Every row gives one point. Each copy is the shape, with its points in the same order, turned, moved and blurred by noise. Say if it was mirrored as well.

Shape (9 x 3):
30,-15,-1
-28,-17,20
-10,46,53
-13,56,-15
16,-22,0
44,-50,-11
-34,44,-8
14,66,9
-10,69,-3
Copy 1 (9 x 3):
38,-14,6
5,3,-46
-10,60,-7
-46,7,20
31,-20,-8
66,-41,1
-51,5,-7
-25,32,38
-51,20,24
Copy 1 is: mirrored
Copy 2 (9 x 3):
16,-15,-18
-35,11,-1
-3,28,56
23,64,12
12,-15,-23
17,-41,-51
-5,61,6
38,38,31
25,66,22
Copy 2 is: only turned

Shape (8 x 4):
-3,-11,-24,64
-28,33,-27,-66
-6,-11,-33,18
-27,-42,21,17
-2,28,40,-59
-2,-44,1,51
28,-33,22,-19
-25,-13,2,19
Copy 1 (8 x 4):
-1,21,-33,53
28,-32,-14,-72
-4,0,-39,12
-22,-41,2,39
2,-26,49,-54
-31,-5,-16,58
-56,-15,15,-10
1,-19,-10,26
Copy 1 is: mirrored
Copy 2 (8 x 4):
23,-52,-53,36
-64,20,1,-48
-3,-44,-34,-2
-14,-80,11,28
-36,24,47,-7
22,-79,-20,32
26,-41,33,-15
-16,-47,-10,16
Copy 2 is: only turned
Copy 3 (8 x 4):
0,20,39,58
-29,40,-44,-41
-22,6,18,24
27,-24,-19,33
33,16,-32,-60
18,-25,36,50
13,-39,13,-21
9,2,1,25
Copy 3 is: mirrored
Copy 4 (8 x 4):
-13,-76,-6,9
8,47,-58,-36
-4,-32,-19,11
-48,-15,27,-5
9,44,3,-71
-28,-49,31,17
10,14,46,-6
-30,-24,-2,-15
Copy 4 is: mirrored

Shape (11 x 8):
-40,52,2,-5,29,33,-4,24
-19,-14,-29,-22,-7,-21,9,-7
82,-19,-20,19,-33,-56,14,25
22,-24,-81,37,3,24,5,3
32,-20,-23,-19,40,-37,-43,67
-57,-28,-22,-39,13,75,12,-31
24,-25,-4,-14,-62,-44,-33,-3
-25,-7,30,-50,27,5,19,-10
-4,4,-26,52,3,-1,-47,-50
24,-22,41,-9,-31,-18,-2,15
63,21,-39,-19,-1,17,14,0
Copy 1 (11 x 8):
-17,22,1,6,30,48,22,42
10,-21,-16,-21,18,-31,12,6
59,24,10,29,10,-86,-51,-8
70,-17,-54,4,34,3,-47,12
32,-26,65,10,55,-27,-39,41
18,-39,-32,-58,-14,62,33,3
-5,10,9,-36,4,-68,-50,-19
-2,-17,27,-13,-9,8,52,-4
-17,-11,-46,12,48,14,-50,-42
-2,13,33,-1,-30,-37,-24,-9
73,38,1,-7,33,-7,-7,-12
Copy 1 is: only turned
Copy 2 (11 x 8):
-45,32,-36,-26,37,-2,24,-1
-7,-26,-11,4,-21,-28,-13,-23
81,13,21,43,-58,-13,22,-11
0,-1,-50,65,-29,15,28,-47
56,15,-62,15,-23,-18,-6,52
-65,-48,-51,-30,4,47,-9,-39
16,6,31,17,-71,-7,-36,3
0,-41,-14,-53,23,7,-11,-5
-21,28,-1,64,13,22,-42,-30
22,-5,34,-10,-29,15,-3,17
40,29,-32,-4,-27,14,14,-59
Copy 2 is: only turned
Copy 3 (11 x 8):
-62,22,-37,2,40,-19,-17,-23
9,-34,-16,-33,16,-34,-12,-2
72,-1,10,24,1,-31,56,39
50,3,-38,-44,59,17,37,-5
44,-6,-28,51,58,-28,-29,42
-40,-65,-31,-40,47,19,-21,-72
53,-25,-9,11,-49,-12,-2,12
-37,-46,17,6,29,-36,-28,-34
30,47,1,-47,9,23,-25,-28
4,-30,23,39,-20,-6,9,10
38,2,-27,15,36,-34,45,-43
Copy 3 is: mirrored
Copy 4 (11 x 8):
-13,30,17,-23,62,27,-30,33
-29,1,-30,-20,-3,-15,17,-9
63,-22,-33,8,-30,-72,28,26
30,6,-61,32,25,13,31,-27
21,-51,-66,-16,21,-30,-33,51
-45,1,-12,-40,19,92,26,-31
13,-1,-33,-17,-76,-32,-5,16
-48,-28,25,-51,16,8,10,14
12,9,-5,36,-14,4,-46,-51
10,-22,14,-19,-46,-15,9,44
56,0,-23,-29,19,-10,20,-11
Copy 4 is: only turned

Shape (15 x 9):
31,-1,-4,23,-24,-9,-51,-20,29
-45,10,2,-53,23,17,25,41,-53
-19,-18,-29,9,-21,-56,-41,-9,29
14,-30,36,44,-34,-33,-26,-6,1
14,-7,-32,32,4,-31,-5,3,-36
-22,-21,42,-38,-35,43,57,-23,-36
-9,1,-1,49,-25,-28,-51,-11,-9
-33,75,2,-32,18,9,68,19,-29
-18,29,-1,-28,26,49,46,52,-34
-19,22,-46,14,15,7,44,72,2
-6,-4,11,32,49,-12,-20,3,11
37,-42,1,2,-22,-15,-36,-41,13
38,-10,-17,21,-23,-3,-47,-42,-24
41,17,36,-36,-46,30,-31,13,-45
-65,27,-27,-3,3,51,23,22,-24
Copy 1 (15 x 9):
37,-2,11,-22,-12,3,-39,4,24
-71,-11,-34,-18,44,17,72,16,-4
-10,-16,-32,-16,-26,-25,-42,40,19
8,6,37,-7,-51,-20,-7,24,-8
-22,48,-30,-46,-30,-9,1,11,5
-11,-51,-8,-36,-19,3,98,-25,-23
15,19,-7,-2,-36,0,-27,23,-14
-15,11,-51,-15,65,-33,96,-7,0
-34,10,-30,-23,48,28,103,4,26
-15,43,-64,-21,14,5,69,42,61
-38,26,-3,15,-9,-16,-3,-10,34
4,-24,17,-39,-42,-9,-30,-13,18
10,11,8,-52,-23,14,-38,-18,-13
9,-7,48,-52,36,36,37,4,-34
-11,-1,-79,12,17,35,69,-3,9
Copy 1 is: mirrored
Copy 2 (15 x 9):
15,-35,-2,42,-17,19,-32,-22,0
-1,31,2,-94,33,19,15,34,-5
-33,-46,-31,17,-6,-31,-23,-2,13
-36,-40,47,34,-16,14,-32,-9,-7
1,-28,35,-6,9,-30,18,1,-28
-33,11,12,-78,-29,80,30,-14,-16
-11,-59,23,12,10,-10,-27,-23,-6
13,62,22,-92,25,4,40,-27,25
25,42,27,-84,38,35,41,28,13
17,8,21,-36,32,-21,50,39,54
-15,-1,7,26,54,4,-2,-2,-7
-10,-30,-11,36,-40,27,-13,-11,-36
21,-47,13,14,-28,11,-8,-26,-41
43,-6,41,-45,-43,52,-42,3,-26
14,-18,-2,-79,49,28,43,-1,29
Copy 2 is: mirrored
Copy 3 (15 x 9):
31,47,27,3,-53,28,-24,-37,16
-22,-9,30,-9,58,-17,-33,37,-46
-31,16,38,12,-73,-4,-25,-15,29
17,11,56,22,-53,42,28,-44,-14
12,-10,3,33,-40,-10,-31,-13,-35
-28,-23,5,-44,51,31,30,-33,-45
2,43,44,40,-49,22,-16,-41,-11
-24,9,-31,10,74,-40,13,27,-25
-10,-8,-10,3,69,7,-24,42,-32
-17,-5,-26,35,2,21,-21,65,8
30,-2,43,36,-7,7,-22,-14,25
14,17,34,-32,-58,30,-9,-57,10
24,34,6,-12,-55,14,-36,-64,-20
35,53,35,-63,6,26,-1,1,-72
-53,17,-5,27,59,28,-43,21,-33
Copy 3 is: only turned
Copy 4 (15 x 9):
9,25,-5,38,-23,-62,-9,18,27
-33,-25,-4,-72,-38,42,17,-7,-34
-33,-5,-7,16,-1,-84,5,23,-11
-6,-3,26,67,-41,-37,-18,33,-16
10,-10,-23,2,-5,-29,-11,48,-43
11,-54,-2,-2,-71,43,9,-56,-31
-21,21,-23,42,-26,-45,-4,37,-20
13,14,13,-69,-19,43,60,-25,-62
5,-8,-7,-69,-31,65,41,9,-17
11,-24,-7,-48,-10,11,74,59,-18
-13,14,11,19,25,8,0,28,-5
20,-16,0,45,-16,-52,-43,-3,18
30,13,-45,38,-29,-39,-42,15,-5
23,27,-4,-22,-94,1,-41,-1,2
-22,-16,-48,-31,-26,42,65,-1,-22
Copy 4 is: only turned
